Every row gives one point. Examples show where two turns around zero, p and q, send a point. Write where each new point lands after one turn and then the other. Backwards means that the second turn is done in reverse. Each puzzle has new turns, and all numbers are rounded.

Turn p:
[4.1 4.4] -> [-1.2  5.9]
[-2.5 -0.8] -> [-0.8 -2.5]
[-1.6 -3.6] -> [ 2.0 -3.4]
Turn q:
[1.4 5.7] -> [-4.9  3.2]
[-3.2 -5.6] -> [ 4.2 -4.9]
[0.0 0.1] -> [-0.1  0.0]
[ 1.9 -0.1] -> [0.7 1.8]
Where do these land?
p, then q: [0.4 1.7] -> [-1.6 -0.7]
p, then q: [ 2.8 -4.0] -> [1.7 4.6]
p, then q backwards: [-0.1  5.6] -> [1.5 5.4]
q, then p: [-3.1 -3.3] -> [ 4.5 -0.6]

Turn p:
[-2.7  1.9  5.0 -0.2] -> [-4.4  1.3  2.8 -2.6]
[-5.6  1.9 -1.5  0.4] -> [ 1.3  5.2  1.1 -2.7]
[ 1.7  5.0 -1.7 -1.4] -> [ 1.1 -1.6 -3.0 -4.5]
[ 3.2 -4.3  1.1 -2.6] -> [-2.3 -2.0 -2.1  4.8]
[ 3.5 -4.4 -2.9  3.8] -> [ 4.4 -3.0  1.2  5.0]
Turn q:
[-0.4  0.7 -0.1 -1.4] -> [-0.5  0.0  1.5  0.3]
[-1.0 -2.0  2.6  2.6] -> [ 0.7 -3.0 -3.0 -0.4]
[-5.1  2.0 -0.6  2.6] -> [-5.3 -1.5 -2.1  1.6]
[11.0 -0.1  1.3  0.9] -> [ 9.8  4.8 -1.0  1.7]
[-2.1 -1.6 -5.0 -1.7] -> [-3.5  2.4  1.3 -3.9]
[-2.5  1.1  1.7 -3.1] -> [-1.4 -2.6  3.3  0.7]
Where do these land?
p, then q: [ 2.5 -1.2  3.7 -1.5] -> [-2.7 -2.5 -1.9 -2.4]
q, then p: [ 3.8  1.8 -1.7  2.6] -> [ 3.1 -2.3 -0.4 -3.5]
p, then q: [ 1.4 -2.8 -3.0 -2.9] -> [-1.3  4.0 -3.1 -0.3]
q, then p: [-7.5 -3.5  3.2  0.3] -> [-1.0  5.6 -0.7  6.8]
q, then p: [-0.2  5.7 -2.2  1.5] -> [ 2.6  1.1  4.2 -3.8]

Turn p:
[ 7.5  1.1  0.3 -0.4  2.4  0.1] -> [ 0.1 -1.5  5.8  1.8 -3.5 -3.5]
[-2.6  5.3  1.0  1.8 -6.9 -0.9] -> [-1.9 -2.1 -4.6 -4.0 -4.5  4.7]
[ 0.0 -0.3 -3.5 -2.9  0.6  0.1] -> [ 2.2  1.0 -2.1  1.9 -0.5 -2.6]
[ 0.3 -2.1 -4.5  0.6  0.1 -2.8] -> [-2.3  0.3 -2.6  3.7  0.4 -2.6]
[-4.3 -2.0  3.3 -0.8 -2.1 -0.7] -> [ 1.1 -1.3 -1.9 -0.8  3.5  4.4]
[-2.6 -6.8 -3.3  0.0  1.2  2.8] -> [ 0.6  5.7 -1.2  4.4  4.4  0.5]
[1.7 4.8 6.7 1.7 4.7 1.3] -> [ 0.2 -2.2  6.6 -7.0  0.3 -0.8]
Turn q:
[ 6.4  0.9  0.5  4.6 -2.7  1.7] -> [-0.5  3.0  1.8  7.4 -2.4  0.4]
[ 5.9  3.5 -2.8  1.2 -0.3 -0.8] -> [ 0.7  5.6  2.5  3.7  1.5 -1.7]
[-4.9  3.8  0.2 -4.5 -1.0 -0.6] -> [-1.6  1.2 -3.9 -5.8  0.2 -2.6]
[-2.2 -0.5 -2.8  3.7 -0.9 -2.6] -> [ 3.1 -2.1 -2.3  2.3  2.1 -2.2]
[-1.6 -4.3  0.0  3.3  3.3  3.2] -> [ 0.8 -4.0 -0.4  1.7  1.5  5.6]
[-0.7 -4.4  3.2 -8.7 -0.4  2.2] -> [-0.5 -0.9  2.9 -7.9 -5.4  3.0]
[-2.9  0.9  1.7  0.4  1.8 -3.1] -> [-1.8 -2.9 -0.6 -1.3  2.3 -2.4]
Where do these land?
p, then q backwards: [ 2.5 -1.0 -2.6  7.0  2.0  3.4] -> [ 5.6  5.3  3.4 -2.6  0.4  0.8]
q, then p backwards: [-0.9  2.2 -1.1  3.9  4.5 -3.5] -> [-1.8 -4.5  0.6 -0.2  4.0 -3.8]
p, then q backwards: [-3.4 -2.9  3.6 -4.5 -3.8 -1.0] -> [-2.9 -4.1 -4.0  3.4  2.3  3.1]
q, then p backwards: [ 0.2  0.8  0.4 -3.0 -4.7 -2.5] -> [ 1.8  4.4 -3.1 -0.8  1.8  1.4]
p, then q: [-4.5  3.8  2.8 -4.9 -2.9 -0.5] -> [ 4.7  4.2  4.1 -1.4 -2.0  3.6]
p, then q: [-0.3 -0.3 -3.7 -0.6  2.2  0.4] -> [ 0.3  0.6  0.2  0.8  2.5 -3.5]
q, then p: [ 6.5 -2.6  0.6  2.1  2.8  3.8] -> [-1.1  3.0  4.4 -5.0 -0.4  4.6]

Turn p:
[-0.6  0.1 -3.1  2.2 -1.1 -0.7 -2.4  1.3] -> [-2.6 -0.6 -1.3  0.3  0.8  0.2 -2.7  2.6]
[-3.1 -0.7  3.4 -1.8 -0.5 -4.6 -2.6 -3.8] -> [ 0.8  0.1 -2.9  2.8 -5.4 -4.3  0.1 -1.9]
[-2.1 -1.3  0.7 -1.9 -2.6  4.8 -1.7  3.6] -> [-4.1 -1.8  1.5  2.5  2.3  0.5  4.6  1.0]
[ 0.8  6.8 -1.4  3.4 -0.4  5.7 -3.1  4.1] -> [-2.4 -1.2 -0.1 -2.3  9.4 -3.0  0.2  3.1]
[-2.4 -1.5 -4.6 -4.7  5.5  1.4  4.1 -3.9] -> [ 3.4 -5.1 -2.1 -5.1 -4.0  4.8  2.7 -0.9]
[ 3.1 -4.4  5.7 -1.0  0.4  0.2 -2.9 -2.9] -> [ 0.9  5.6 -2.8  3.8 -1.1  0.5  3.0 -3.8]
[-0.1  6.8  5.9  2.8 -4.1 -4.4 -1.8  1.6] -> [  0.0   2.6   2.8   2.0   1.7 -10.0  -3.2  -0.2]
[-0.8 -2.4 -1.9 -3.2 -2.7 -1.4  0.4  0.0] -> [-2.0 -0.1  1.2  0.3 -4.2  1.2  1.3  1.8]
[ 4.4 -4.5 -3.2 -2.0  5.6 -5.3  4.3 -0.2] -> [ 1.1  2.2  0.6 -5.0 -5.1  6.5 -3.8 -4.3]
[ 3.9  2.6 -0.7  4.0 -0.5  4.6  4.2 -2.7] -> [ 6.1  1.8  1.5 -1.4  5.1  2.0  0.1  3.1]
[-3.0 -1.5 -0.9  2.2  0.4 -0.4  1.5  2.9] -> [-1.2 -3.4  1.7  1.8  0.5  1.6 -2.4 -0.6]
Turn q:
[ 0.0  2.1  2.6 -0.7 -0.8  2.3  4.9  2.9] -> [ 0.4  0.5  0.0  4.6 -0.4  3.0  4.3  1.1]
[ 3.9  3.0  2.3 -1.9 -0.9 -2.9 -1.6 -2.9] -> [ 1.3  0.8  6.1 -0.1 -1.7 -1.1 -2.1  2.3]
[ 0.2 -0.8  0.1 -1.7  1.4 -2.8  5.2 -2.7] -> [ 2.8 -5.4  0.5  0.6 -2.3  1.3  0.4  1.8]
[ 0.3  1.7 -3.7 -2.8 -1.3 -1.0  3.3  3.0] -> [ 1.9  1.5 -2.1 -0.7 -4.6  3.0  2.1  1.2]
[-2.0 -2.1  1.0 -1.5  3.0 -1.5 -6.1  6.2] -> [-3.5  2.6 -1.2 -1.8 -2.0 -6.4  3.2 -4.4]
[-1.5 -0.1 -2.6  7.4  1.9 -2.3 -2.2 -3.0] -> [-3.3 -2.4 -1.6 -0.3  0.7  0.4 -7.6 -3.1]
[ 1.5 -4.9 -3.6  3.9  1.9 12.3 -6.4  1.2] -> [ 0.6  6.8 -8.6  0.5 10.1 -4.7 -2.4 -1.0]
[-2.3  3.6  4.8 -2.6  2.5 -1.0  3.9 -2.1] -> [ 2.9 -3.7  4.8  3.6 -0.8  1.7  2.8 -2.3]
[ 1.1 -1.6  1.4  0.2 -2.9 -2.7  2.6 -0.4] -> [-1.9 -2.5  1.2 -0.5 -1.0  1.4  0.8  3.7]
[-1.3 -0.8 -2.5 -0.5 -4.8 -0.5 -3.6 -2.3] -> [-1.0  1.7  0.9 -6.1  1.8  1.6 -1.6  0.6]
Where do these land?
p, then q: [-2.9 -3.5  0.2  2.3  1.1  1.0  0.0 -4.3] -> [-0.9  1.7 -4.2  0.3  1.5  0.2 -3.6  3.1]
q, then p: [ 3.9 -1.1  0.2 -1.4 -3.2 -2.4  2.1 -3.8] -> [-5.1  1.6  2.7  1.4  1.7  0.6  1.7 -3.0]
q, then p: [-0.4  0.0 -2.9  2.9  0.4 -0.4 -4.1 -3.0] -> [-2.2  0.4 -5.2 -1.2 -1.5 -2.2  1.6 -0.4]
p, then q: [-5.3  3.4 -0.8  3.4  5.3 -3.1 -4.3 -2.1] -> [ 0.0 -0.9 -3.3 -8.0 -2.1 -3.7 -4.4  0.4]
p, then q backwards: [ 4.6 -5.4  5.7 -5.4 -2.4  0.8  1.6  5.2] -> [-3.7  7.5  5.6 -1.3 -2.9  0.0 -2.7  5.5]
p, then q backwards: [ 0.9 -0.5 -1.7 -0.3  3.9 -0.9  1.2  5.2] -> [-4.5  0.8 -0.2  2.7 -2.2 -2.2 -2.3 -2.4]
p, then q: [-2.9  3.8 -2.5  3.8  1.2  1.3 -5.6 -2.6] -> [-0.2  0.2 -5.7 -3.4 -4.9 -3.0 -1.9 -1.7]
p, then q: [ 4.5  1.4  4.1 -0.9 -2.4  2.1  4.5 -1.1] -> [ 1.4  0.0  4.6  6.4 -1.7  0.0  0.2  2.3]
q, then p: [-1.9  0.8 -3.2 -1.5  3.4  2.3 -0.9  0.5] -> [ 2.2  2.6 -1.9 -3.2 -1.1  0.5 -0.4  2.8]
p, then q: [ 1.5  2.1  2.4 -5.8 -8.6 -0.7  5.0 -1.6] -> [-4.8 -0.5  5.6  5.0 -3.3  3.3  5.1  4.4]
p, then q backwards: [-2.1 -1.1 -1.4  3.0  1.3  0.0  0.5  7.6] -> [-2.6  0.4  3.4  6.2 -1.4 -1.7 -0.8 -3.7]
